Each point is reached from the start by the listed moves, each made once or not at all, plus a little noise. Say if it took an odd or an even number of moves. Then give how often each move was made.

Moves:
(1): +0.18 +0.18 +0.25
(2): -0.40 +0.59 -0.08
(3): -0.78 -0.06 +0.69
Start: +0.29 -0.04 -0.15
Points:
-0.46 -0.13 +0.57 -> odd (0, 0, 1)
-0.89 +0.51 +0.43 -> even (0, 1, 1)
-0.11 +0.55 -0.28 -> odd (0, 1, 0)

Moves:
(1): +0.16 -0.04 -0.13 +0.10 -0.03 +0.16 +0.16 -0.35 -0.14 -0.28 -0.33 +0.07
(2): +0.00 +0.05 +0.22 +0.06 -0.03 -0.02 +0.63 -0.23 +0.09 -0.02 +0.46 +0.16
(3): +0.12 +0.15 +0.26 -0.25 +0.19 -0.22 +0.23 -0.10 +0.25 -0.30 -0.34 -0.76
(4): -0.31 +0.20 -0.22 +0.21 -0.10 -0.03 +0.36 -0.02 -0.50 -0.14 +0.13 -0.27
(5): +0.03 +0.36 +0.15 +0.43 +0.21 +0.52 -0.22 +0.38 +0.06 +0.38 -0.09 -0.12
(6): +0.44 -0.29 +0.01 -0.02 -0.04 +0.30 -0.14 -0.12 -0.26 +0.03 +0.27 -0.02
(7): -0.17 -0.22 +0.31 +0.36 +0.00 -0.28 +0.70 +0.15 -0.29 -0.32 +0.16 +0.03
(8): +0.58 -0.02 -0.33 +0.30 -0.86 +0.09 -0.55 +0.29 +0.66 -0.34 +0.17 -0.37
(9): +0.36 -0.57 -0.38 +0.00 +0.06 -0.06 -0.26 -0.63 +0.76 -0.01 -0.10 -0.19
(10): -0.69 -0.04 +0.08 +0.10 -0.22 +0.68 +0.62 +0.24 -0.59 +0.21 -0.04 -0.05
(11): +0.36 -0.23 +0.01 +0.05 -0.20 +0.04 -0.28 -0.27 +0.00 +0.44 -0.56 -0.05
Start: -0.37 +0.48 +0.05 +0.24 -0.11 -0.10 -0.41 -0.22 +0.02 -0.08 +0.34 +0.21
Points:
-0.80 +0.50 +0.28 +0.14 -0.15 +0.46 +0.62 -0.47 -0.45 -0.43 -0.39 -0.47 -> odd (1, 0, 1, 0, 0, 0, 0, 0, 0, 1, 0)
+1.16 -0.49 -1.03 +0.85 -1.21 +0.38 -1.12 -1.28 +0.59 -0.34 -0.10 -0.67 -> even (1, 0, 0, 1, 0, 1, 0, 1, 1, 0, 1)
+0.67 +0.15 -0.48 +0.80 -1.29 +0.28 -1.04 -0.36 -0.07 -0.11 +0.35 -0.47 -> even (0, 0, 0, 1, 0, 1, 0, 1, 0, 0, 1)
+0.19 +0.42 -0.15 +0.69 +0.07 +0.17 -0.56 -0.85 +0.64 +0.30 -0.56 -1.21 -> odd (0, 0, 1, 1, 1, 0, 0, 0, 1, 0, 1)
-0.28 +0.55 -0.19 +0.91 +0.00 +0.34 +0.15 -0.75 +0.42 +0.15 +0.76 -0.23 -> even (0, 1, 0, 1, 1, 0, 0, 0, 1, 0, 0)
+0.46 +0.40 +0.42 +0.73 -0.13 +0.68 -0.42 -0.47 -0.10 +0.77 +0.41 +0.18 -> even (0, 1, 0, 0, 1, 1, 0, 0, 0, 0, 1)
+0.43 -0.40 +0.30 +0.56 -0.22 -0.35 +0.79 -1.44 +0.05 -0.38 +0.39 -0.88 -> odd (0, 1, 1, 1, 0, 1, 1, 0, 1, 0, 1)

Moves:
(1): +0.02 +0.06 -0.02 -0.26 -0.19 +0.40 -0.03 -0.01 +0.21 -0.05 +0.10 -0.02 +0.12 +0.14 +0.04 -0.12 -0.12 +0.54 +0.30 -0.22 -0.40 -0.12 -0.23 -0.25 -0.21 -0.22 -0.23
(2): +0.17 +0.01 -0.20 -0.11 +0.32 +0.21 -0.35 +0.22 +0.22 +0.11 -0.17 +0.13 +0.12 +0.03 -0.20 -0.15 -0.05 -0.25 +0.05 -0.36 +0.13 -0.31 +0.05 -0.01 -0.24 -0.15 -0.08
(3): +0.26 -0.55 +0.10 -0.76 -0.28 +0.05 -0.07 +0.50 -0.05 +0.06 -0.71 -0.28 -0.23 -0.02 +0.17 +0.41 -0.31 -0.39 +0.44 +0.12 -0.36 -0.32 +0.38 -0.15 -0.40 +0.04 +0.22
(4): +0.25 +0.11 -0.06 +0.46 +0.03 +0.08 -0.51 +0.14 +0.26 +0.29 -0.31 -0.71 +0.10 -0.17 -0.16 +0.13 -0.50 -0.35 +0.15 +0.17 -0.52 -0.20 -0.38 -0.62 -0.02 -0.11 +0.31
(5): +0.07 -0.05 +0.16 +0.05 +0.24 +0.00 -0.20 -0.23 -0.17 -0.26 -0.02 -0.02 -0.24 +0.20 -0.27 -0.06 +0.19 -0.04 +0.01 +0.21 -0.05 +0.17 +0.31 -0.09 +0.20 -0.11 +0.22
(6): -0.36 +0.10 -0.05 +0.12 +0.08 +0.17 +0.57 -0.36 +0.03 +0.17 +0.17 +0.02 +0.21 +0.11 +0.53 -0.37 -0.28 +0.09 -0.10 +0.25 +0.39 +0.03 +0.44 -0.09 -0.09 +0.34 +0.58
(7): -0.40 +0.65 -0.23 +0.59 +0.30 -0.38 -0.03 -0.12 +0.06 -0.12 +0.02 -0.63 +0.35 -0.41 +0.50 +0.33 -0.13 -0.25 -0.06 +0.07 -0.57 +0.46 -0.15 -0.22 -0.09 -0.07 -0.02
(8): +0.01 +0.07 +0.17 +0.03 -0.28 +0.07 -0.30 -0.01 -0.13 -0.29 -0.22 -0.37 +0.33 +0.06 +0.00 +0.16 -0.53 +0.37 -0.28 +0.33 +0.13 +0.07 +0.10 -0.09 +0.08 +0.07 -0.03
(9): -0.29 +0.67 -0.17 +0.05 +0.14 -0.23 +0.10 -0.27 +0.28 +0.07 -0.42 +0.28 +0.05 +0.05 +0.19 +0.28 +0.23 -0.33 -0.17 -0.05 -0.08 -0.19 +0.23 -0.13 +0.15 -0.25 -0.03
(10): +0.18 -0.02 +0.08 +0.10 +0.02 -0.16 -0.08 -0.39 -0.04 -0.18 -0.23 +0.04 -0.18 -0.15 +0.12 -0.09 -0.07 +0.22 -0.24 +0.38 +0.27 +0.59 +0.17 +0.00 -0.16 +0.08 -0.01
(11): +0.62 -0.07 -0.19 +0.44 -0.07 -0.41 -0.18 +0.31 +0.04 +0.21 +0.52 -0.29 +0.09 -0.06 -0.44 +0.51 +0.67 +0.13 -0.34 -0.18 -0.34 +0.05 +0.09 -0.03 +0.20 -0.25 -0.17
(12): -0.17 +0.36 -0.34 +0.31 +0.52 +0.03 -0.08 +0.06 -0.04 -0.10 -0.39 +0.33 +0.03 -0.26 -0.04 -0.11 +0.03 +0.07 -0.34 +0.07 -0.13 +0.07 +0.08 -0.06 -0.14 -0.17 +0.02
(13): -0.02 -0.41 +0.00 -0.12 +0.01 +0.06 -0.06 -0.03 -0.11 +0.15 +0.08 +0.10 +0.37 -0.03 +0.16 +0.08 -0.58 -0.34 +0.23 +0.37 -0.12 -0.05 +0.14 -0.12 -0.29 +0.33 +0.00
(14): +0.38 -0.01 -0.01 +0.22 +0.56 -0.24 +0.10 +0.13 -0.31 -0.28 -0.11 +0.41 -0.12 +0.76 +0.08 -0.59 -0.19 -0.36 +0.15 -0.09 +0.23 -0.34 +0.27 -0.71 +0.26 +0.00 +0.48
(15): +0.00 -0.07 +0.15 +0.26 +0.23 +0.17 -0.26 -0.10 -0.26 +0.18 +0.33 +0.07 -0.19 -0.03 +0.39 -0.24 +0.10 +0.47 +0.14 +0.21 -0.07 -0.18 -0.27 +0.23 -0.29 -0.03 -0.56
(16): +0.30 +0.03 -0.30 -0.13 +0.05 -0.12 +0.11 -0.26 -0.54 -0.15 +0.16 -0.20 -0.02 +0.03 -0.18 +0.26 +0.12 +0.11 -0.39 +0.06 +0.05 +0.22 +0.07 -0.27 +0.09 +0.12 +0.03
(17): +0.21 -0.23 +0.59 +0.59 +0.22 -0.30 +0.41 +0.04 +0.31 -0.04 -0.26 -0.27 +0.25 +0.24 -0.02 -0.28 +0.03 +0.02 +0.11 -0.03 +0.26 -0.07 -0.42 +0.53 +0.61 +0.42 -0.13
(18): +0.10 +0.47 +0.42 -0.12 -0.24 -0.11 +0.27 -0.22 -0.23 -0.04 -0.11 +0.06 +0.24 -0.21 -0.02 +0.03 -0.13 +0.09 +0.08 -0.01 +0.29 -0.12 +0.36 +0.01 +0.00 -0.25 -0.10
(19): -0.11 +0.24 -0.41 -0.01 -0.43 +0.00 +0.33 -0.02 +0.02 -0.18 -0.04 +0.15 -0.11 +0.14 +0.24 +0.25 -0.07 +0.45 +0.45 +0.29 -0.39 +0.17 -0.07 +0.33 -0.25 +0.21 +0.34
(20): +0.43 -0.17 +0.03 +0.21 -0.30 -0.56 +0.07 -0.33 -0.33 -0.26 -0.69 -0.21 -0.20 -0.07 +0.36 -0.44 +0.72 -0.16 +0.50 +0.03 -0.33 -0.21 -0.21 +0.34 -0.30 -0.55 +0.29
(21): -0.33 +0.20 +0.01 +0.03 +0.37 -0.05 -0.39 -0.35 +0.20 -0.05 -0.31 +0.53 +0.18 -0.10 -0.33 -0.01 -0.43 +0.34 +0.07 -0.19 +0.40 +0.03 -0.30 -0.05 -0.22 -0.58 -0.14
(22): -0.32 +0.40 +0.19 -0.21 -0.41 +0.04 +0.04 +0.13 +0.43 -0.11 -0.35 +0.15 -0.11 +0.20 -0.24 +0.08 +0.42 +0.31 -0.01 -0.22 -0.01 +0.04 -0.10 +0.15 -0.35 +0.28 +0.43
(23): -0.21 -0.29 -0.01 -0.11 +0.04 +0.23 -0.06 +0.12 +0.09 -0.47 -0.05 +0.04 -0.31 -0.09 -0.10 +0.29 -0.35 -0.37 -0.28 +0.04 +0.20 -0.19 +0.40 +0.03 -0.20 +0.17 -0.27
(24): +0.51 -0.34 +0.47 -0.19 -0.17 -0.08 -0.53 -0.31 -0.11 -0.84 -0.69 -0.21 +0.02 +0.00 -0.02 +0.28 -0.65 +0.21 -0.46 +0.01 -0.24 +0.10 -0.23 +0.62 -0.02 -0.15 +0.02
Start: -0.35 -0.02 -0.48 -0.59 -0.18 -0.20 +0.32 -0.08 -0.54 +0.25 -0.04 -0.26 -0.03 +0.37 +0.79 +0.08 +0.42 +0.14 -0.10 -0.65 -0.07 +0.27 -0.18 -0.06 -0.01 +0.19 -0.06
Points:
+1.05 +0.35 -0.19 +1.45 +0.10 -1.12 -0.81 -0.09 -0.06 -0.19 -1.04 -2.68 +0.91 +0.32 +0.59 +0.11 +0.69 +0.14 +0.35 -0.62 -1.76 +0.10 -0.99 -0.45 +0.22 -0.81 +0.09 -> odd (1, 1, 0, 1, 1, 0, 1, 1, 0, 0, 1, 0, 0, 0, 0, 0, 1, 0, 0, 1, 0, 0, 0, 0)
+1.11 +0.21 +0.68 +0.06 -0.17 -0.14 -0.46 -0.09 +0.23 -0.07 -2.16 -1.24 +0.44 +0.21 +0.88 +0.18 -0.41 +1.28 -0.34 -0.47 -0.82 -0.18 -0.23 +0.26 -1.13 +0.04 +0.21 -> odd (1, 1, 1, 1, 0, 1, 0, 0, 0, 1, 1, 1, 0, 0, 1, 0, 1, 1, 0, 0, 0, 1, 0, 1)
-0.18 +0.83 -0.50 +0.06 +0.08 -0.40 -0.14 -0.42 +0.51 -0.38 -2.33 -1.03 +0.49 +0.39 +0.28 +1.22 -0.64 +0.93 -1.21 -0.15 -0.22 +0.28 +0.35 -1.08 -0.69 +0.11 +0.51 -> even (1, 0, 1, 1, 0, 1, 0, 1, 1, 1, 1, 1, 0, 0, 0, 1, 1, 0, 0, 0, 1, 1, 1, 0)
-0.23 +1.53 +0.64 +0.78 +0.91 -0.82 +0.16 -0.75 +0.33 -1.27 -2.37 -1.02 +0.50 +1.11 +1.02 +0.04 -1.01 -1.06 -0.67 -0.66 -0.02 -0.35 +0.61 -0.57 +0.21 +0.33 +1.32 -> even (0, 1, 0, 1, 1, 1, 1, 0, 1, 0, 0, 0, 0, 1, 0, 0, 1, 1, 0, 0, 0, 1, 1, 1)
+1.89 -0.11 +0.22 +0.46 +0.88 -1.13 -0.73 -0.72 -1.47 -1.02 -3.04 -1.72 +0.61 +0.21 +1.96 -0.47 -1.30 -0.23 +0.51 +0.11 -1.59 -0.22 -0.59 -0.72 -1.22 -0.53 +0.17 -> odd (1, 1, 1, 1, 0, 0, 1, 0, 0, 1, 0, 1, 1, 1, 1, 1, 1, 1, 0, 1, 0, 0, 0, 1)

Moves:
(1): +0.05 +0.02 +0.47 +0.06 +0.07 -0.16 +0.31 +0.33 +0.06 -0.18 -0.39 +0.15 -0.27 +0.60 -0.40 -0.13 +0.13 +0.00 -0.13 -0.14 +0.13 -0.04 -0.11 +0.07
(2): -0.21 +0.35 -0.12 -0.12 +0.04 +0.11 -0.16 -0.12 +0.17 -0.33 +0.06 +0.08 -0.46 -0.25 -0.04 -0.14 -0.53 -0.03 -0.17 +0.01 +0.31 +0.08 -0.32 -0.15
(3): +0.07 -0.08 +0.22 -0.06 -0.04 -0.16 -0.07 +0.20 +0.00 +0.14 -0.06 +0.20 +0.10 +0.06 -0.20 -0.24 -0.27 +0.17 +0.32 -0.14 -0.24 -0.22 -0.20 +0.45
(4): +0.09 -0.04 -0.05 -0.30 +0.22 +0.25 +0.07 +0.08 -0.06 -0.20 +0.50 +0.16 -0.06 +0.15 +0.07 +0.27 +0.15 -0.05 -0.56 +0.00 +0.26 -0.08 -0.01 +0.06
(5): -0.32 +0.43 +0.37 +0.20 +0.28 +0.14 +0.02 +0.02 -0.39 +0.04 +0.17 -0.24 +0.03 -0.50 -0.35 -0.02 +0.33 -0.29 -0.15 +0.19 -0.12 -0.12 +0.04 +0.13
(6): -0.01 -0.19 -0.02 +0.07 +0.22 +0.08 -0.28 -0.02 +0.03 -0.08 +0.10 -0.28 -0.04 -0.04 -0.06 -0.07 +0.03 +0.15 +0.07 -0.20 +0.09 +0.16 +0.11 -0.06
(7): -0.16 -0.06 +0.22 +0.01 +0.00 -0.04 +0.00 +0.10 +0.66 -0.17 -0.27 -0.04 +0.15 +0.02 -0.08 +0.27 -0.04 +0.19 +0.00 +0.00 -0.13 -0.13 -0.18 +0.27
(8): -0.08 -0.07 +0.45 -0.05 +0.03 -0.23 +0.17 -0.14 +0.25 -0.08 +0.01 +0.03 +0.02 -0.06 -0.13 +0.23 +0.00 -0.01 +0.10 -0.24 +0.05 +0.22 -0.16 +0.10
(9): -0.09 +0.02 -0.18 +0.20 +0.17 -0.21 -0.05 -0.12 +0.21 +0.08 -0.03 -0.07 -0.31 +0.08 +0.54 -0.30 -0.12 -0.06 -0.34 -0.24 -0.25 -0.01 -0.24 -0.15
(10): +0.21 +0.13 +0.31 -0.01 -0.04 -0.12 -0.13 +0.32 -0.02 -0.02 +0.09 -0.22 -0.05 -0.30 -0.27 +0.16 -0.10 +0.16 -0.14 +0.21 -0.02 -0.05 -0.23 +0.04
(11): +0.52 -0.20 +0.14 -0.12 +0.15 -0.06 +0.16 -0.02 +0.07 +0.06 -0.26 +0.21 -0.07 -0.24 -0.25 -0.06 -0.20 +0.02 +0.10 +0.08 +0.12 +0.04 -0.01 +0.25
(12): -0.01 -0.21 -0.40 +0.13 -0.23 -0.08 +0.32 +0.32 -0.28 -0.12 -0.03 -0.24 +0.12 -0.11 -0.21 -0.08 +0.24 +0.21 +0.01 +0.02 -0.09 +0.02 +0.03 +0.10
(13): -0.34 -0.36 +0.02 +0.23 +0.17 -0.14 +0.23 +0.34 +0.08 +0.04 +0.08 +0.04 +0.07 +0.03 +0.20 +0.38 +0.23 +0.31 +0.49 -0.28 +0.46 -0.23 +0.01 -0.02
(14): +0.12 +0.03 +0.33 +0.04 -0.26 +0.15 +0.05 +0.02 -0.07 +0.21 -0.01 -0.24 -0.35 -0.18 -0.35 +0.01 -0.11 -0.39 -0.23 +0.08 -0.07 -0.13 +0.22 +0.31
(15): +0.11 +0.43 +0.07 -0.16 +0.03 +0.22 -0.01 -0.31 +0.09 +0.18 -0.15 -0.10 -0.27 +0.12 +0.03 +0.02 -0.32 +0.46 -0.15 +0.04 +0.10 -0.09 -0.22 -0.08
(16): -0.02 +0.40 -0.38 -0.33 +0.14 -0.09 -0.06 +0.30 -0.02 +0.26 -0.01 +0.12 -0.36 -0.55 -0.48 +0.01 +0.28 +0.13 +0.11 -0.14 -0.04 +0.27 -0.03 -0.40
(17): +0.00 -0.13 +0.05 +0.12 +0.19 +0.04 -0.05 -0.15 +0.41 +0.15 +0.24 -0.09 -0.01 -0.01 -0.30 +0.00 -0.25 +0.26 -0.03 -0.07 +0.15 -0.16 -0.42 -0.38
(18): +0.03 +0.03 +0.11 +0.40 -0.16 -0.07 -0.22 -0.32 +0.09 +0.03 +0.26 +0.27 -0.25 -0.27 -0.25 -0.08 -0.12 +0.30 -0.42 +0.24 +0.18 -0.22 -0.03 +0.07
(19): -0.41 -0.26 +0.33 +0.29 -0.02 -0.24 -0.10 -0.12 -0.32 +0.28 -0.44 +0.10 -0.36 +0.08 -0.05 +0.24 +0.28 -0.22 +0.04 +0.44 -0.09 -0.03 -0.46 +0.14
(20): -0.04 +0.28 -0.40 +0.49 -0.05 +0.09 -0.05 +0.11 -0.14 +0.33 +0.14 -0.11 -0.16 -0.01 -0.04 -0.12 +0.01 -0.19 -0.14 +0.18 -0.20 +0.29 -0.28 +0.11
(21): -0.03 -0.09 -0.34 -0.05 +0.12 +0.13 -0.09 +0.02 -0.28 +0.08 -0.30 +0.20 +0.07 -0.14 +0.11 -0.03 -0.16 +0.11 +0.01 -0.48 +0.00 +0.14 +0.01 -0.24
(22): -0.10 -0.05 -0.21 +0.30 -0.28 -0.47 -0.34 -0.35 +0.01 -0.14 -0.06 -0.15 +0.00 +0.07 +0.01 +0.07 -0.08 +0.14 -0.18 -0.16 +0.33 -0.15 -0.04 +0.18
(23): -0.19 +0.18 +0.22 -0.16 +0.13 +0.11 -0.02 +0.07 +0.01 +0.55 -0.17 -0.13 +0.03 +0.15 -0.15 -0.18 -0.22 +0.25 -0.33 +0.17 +0.23 +0.00 +0.24 +0.13
(24): +0.09 +0.03 -0.11 +0.14 +0.19 -0.38 +0.23 +0.10 -0.16 -0.07 -0.17 +0.19 -0.28 +0.18 -0.22 +0.15 -0.19 -0.33 +0.21 +0.13 -0.52 +0.28 +0.24 +0.06
Start: +0.35 +0.08 -0.31 -0.10 -0.58 +0.00 +0.51 +0.30 +0.27 -0.26 +0.29 +0.27 +0.51 +0.30 -0.27 -0.46 -0.04 +0.55 -0.24 +0.07 -0.34 +0.09 +0.46 -0.20
Points:
+0.02 +0.84 +0.06 +0.82 -0.48 -0.15 -0.25 +0.98 +0.51 +0.70 +1.19 -0.72 -0.32 -1.18 -2.95 -0.49 -0.20 +1.60 -1.88 +0.45 +0.00 -0.41 -0.30 +0.82 -> even (0, 0, 1, 1, 1, 1, 1, 0, 0, 1, 0, 1, 0, 1, 0, 1, 1, 1, 0, 1, 0, 1, 1, 0)
+0.51 +0.60 -0.39 +0.41 -0.03 -0.61 +0.43 +0.99 -0.48 +1.47 -0.89 +0.33 -1.34 -0.60 -1.44 -0.59 -0.58 +0.02 -0.94 +0.50 -1.18 +0.91 -0.07 +0.06 -> even (0, 0, 0, 0, 0, 0, 0, 0, 1, 1, 1, 0, 0, 1, 0, 1, 0, 0, 1, 1, 1, 0, 1, 1)
+0.20 +0.60 -0.29 +0.48 -0.38 -0.99 +0.53 +0.20 +0.23 +0.47 -0.64 +0.01 -1.38 +0.14 -1.81 -0.82 -0.70 +1.54 -1.46 -0.87 -0.23 +0.51 +0.48 -0.08 -> odd (1, 0, 0, 0, 0, 1, 0, 1, 1, 0, 0, 1, 0, 1, 1, 1, 0, 1, 0, 0, 1, 1, 1, 1)
-0.23 +0.29 +0.22 +0.08 -0.63 -0.54 +0.07 -0.32 +0.99 +0.51 -0.75 +0.13 -0.61 -0.32 -1.50 +0.37 -0.45 +1.24 -0.55 -0.47 -0.03 +0.02 -0.80 -0.30 -> odd (0, 0, 0, 0, 0, 0, 1, 1, 0, 0, 0, 0, 0, 1, 1, 1, 1, 0, 1, 0, 1, 1, 0, 0)
-0.03 +0.24 -0.62 +0.24 +0.30 -0.21 +0.06 +0.54 -0.53 -0.03 +0.24 +0.76 -1.11 -1.41 -1.43 -0.96 -0.15 +1.00 -1.21 -0.15 -0.22 +0.14 -0.65 +0.01 -> even (0, 1, 1, 1, 1, 1, 0, 0, 1, 0, 1, 1, 0, 0, 0, 1, 0, 1, 1, 0, 1, 0, 0, 0)
+0.30 +0.72 +2.14 +0.47 +0.08 -0.15 +1.11 +1.19 +1.27 +0.97 -0.30 -0.28 -0.25 +0.00 -2.54 -0.13 -0.85 +1.51 -0.50 +0.14 +0.11 -0.55 -0.81 +1.22 -> odd (1, 0, 1, 0, 1, 0, 1, 1, 0, 1, 1, 0, 1, 1, 1, 0, 1, 0, 0, 1, 0, 0, 1, 0)
+1.18 +1.03 -0.45 +0.09 +0.02 -0.19 +0.93 +0.57 +0.18 +0.15 +0.23 +1.21 -1.22 +0.30 -1.82 -0.41 -0.28 +0.92 -1.22 +0.45 -0.30 +0.52 +0.03 -0.07 -> even (1, 0, 0, 1, 0, 0, 0, 0, 0, 0, 1, 0, 0, 0, 1, 1, 0, 1, 0, 1, 0, 0, 0, 1)
+0.55 +0.54 -0.18 -0.86 +0.21 -0.46 +0.93 +0.59 +1.16 -0.73 +0.16 +1.02 -0.57 -0.47 -1.43 +0.27 -0.57 +0.49 -0.42 -0.08 -0.32 +0.79 +0.01 +0.00 -> odd (0, 1, 0, 1, 0, 0, 1, 1, 0, 0, 1, 0, 0, 0, 0, 1, 0, 0, 0, 0, 0, 0, 0, 1)
+0.02 -0.07 -0.11 +1.62 +0.17 -1.21 +0.20 +0.54 -0.65 +0.39 +0.21 +0.85 -0.75 -0.51 -0.97 +0.00 -0.30 +0.63 -1.00 +0.25 -0.45 -0.26 -0.74 +0.88 -> odd (0, 0, 1, 1, 1, 0, 0, 0, 1, 1, 1, 0, 1, 0, 0, 0, 0, 1, 1, 1, 1, 1, 0, 1)
